Each row of a before or after table is a point. The points were changed in one or more steps. Then noise was added and the rows were shuffled. The steps act on columns, c1 being the first. Write out the steps. A step turns or swaps two columns, mirrors them in a line or flattens them onto one, adds a multiple of one to another, or multiplies or shifts one. Angles are multiples of 10 degrees, from the lower column toward the higher: turns from -170 to 170, lines from 10 to 170 but not 90. Use the fewest steps. Two steps may share a column if one is a turn and the other turns, adds or multiplies; they go together, in the order done. Otherwise the lowest column goes first.

Before:
[[-0.42 -0.57]
 [ 0.21 -0.62]
 [ 0.19 -0.63]
 [ 0.53  0.32]
 [ 0.27 -0.57]
 [ 0.43  0.28]
 [ 0.41  0.00]
 [-0.59  0.22]
 [-0.14  0.03]
 [-0.42 -0.65]
 [-0.70 -0.56]
 [ 0.27 -0.02]]
After, 12 rows:
[[-0.09 -0.67]
 [ 0.02  0.00]
 [-0.09 -0.50]
 [-0.14 -0.70]
 [ 0.03  0.07]
 [ 0.07  0.35]
 [-0.08 -0.59]
 [ 0.03  0.12]
 [-0.05 -0.57]
 [-0.12 -0.63]
 [ 0.09  0.44]
 [ 0.02  0.00]]
Steps: flatten c1 and c2 onto the line at 80 degrees

Before:
[[ 0.12  0.20  0.29 -0.05  0.59  0.58  0.46  0.22]
 [-0.09  0.03 -0.25 -0.13  0.08  0.50  0.48 -0.30]
 [-0.14 -0.47  0.01  0.74  0.09  0.44  0.41  0.29]
 [-0.06  0.11  0.10 -0.10 -0.11  0.49 -0.60  0.16]
 [ 0.28  0.16  0.59 -0.05  0.20  0.43  0.45 -0.48]
 [ 0.51 -0.36 -0.15 -0.18  0.20  0.55  0.02 -0.17]
 [ 0.28 -0.16 -0.22 -0.25  0.41 -1.82  0.56 -0.41]
 [-0.37 -1.10 -0.10 -0.16  0.44  0.35  0.30 -0.36]]
After (8 x 8):
[[ 0.19 -0.01  0.14  0.22  0.48  0.12 -0.02  0.07]
 [ 0.12  0.03  0.19 -0.78 -0.11  0.12  0.29  0.10]
 [-0.11 -0.07  0.29  0.04 -0.05  0.20 -0.56 -0.11]
 [ 0.43  0.06 -0.97  0.40  0.30 -0.61  0.47  0.27]
 [ 0.58  0.06  0.47 -0.05  0.12  0.27  0.47 -0.19]
 [ 0.44  0.02  0.09  0.32 -0.36  0.02  0.10  0.22]
 [ 0.21  0.10  0.63  0.31  0.25  0.35  0.43  0.42]
 [ 0.08  0.09  0.02  0.27 -0.07 -0.02  0.49  0.21]]
Steps: swap c1 and c5; flatten c2 and c7 onto the line at 80 degrees; flatten c3 and c6 onto the line at 30 degrees; turn c4 and c8 by 150 degrees
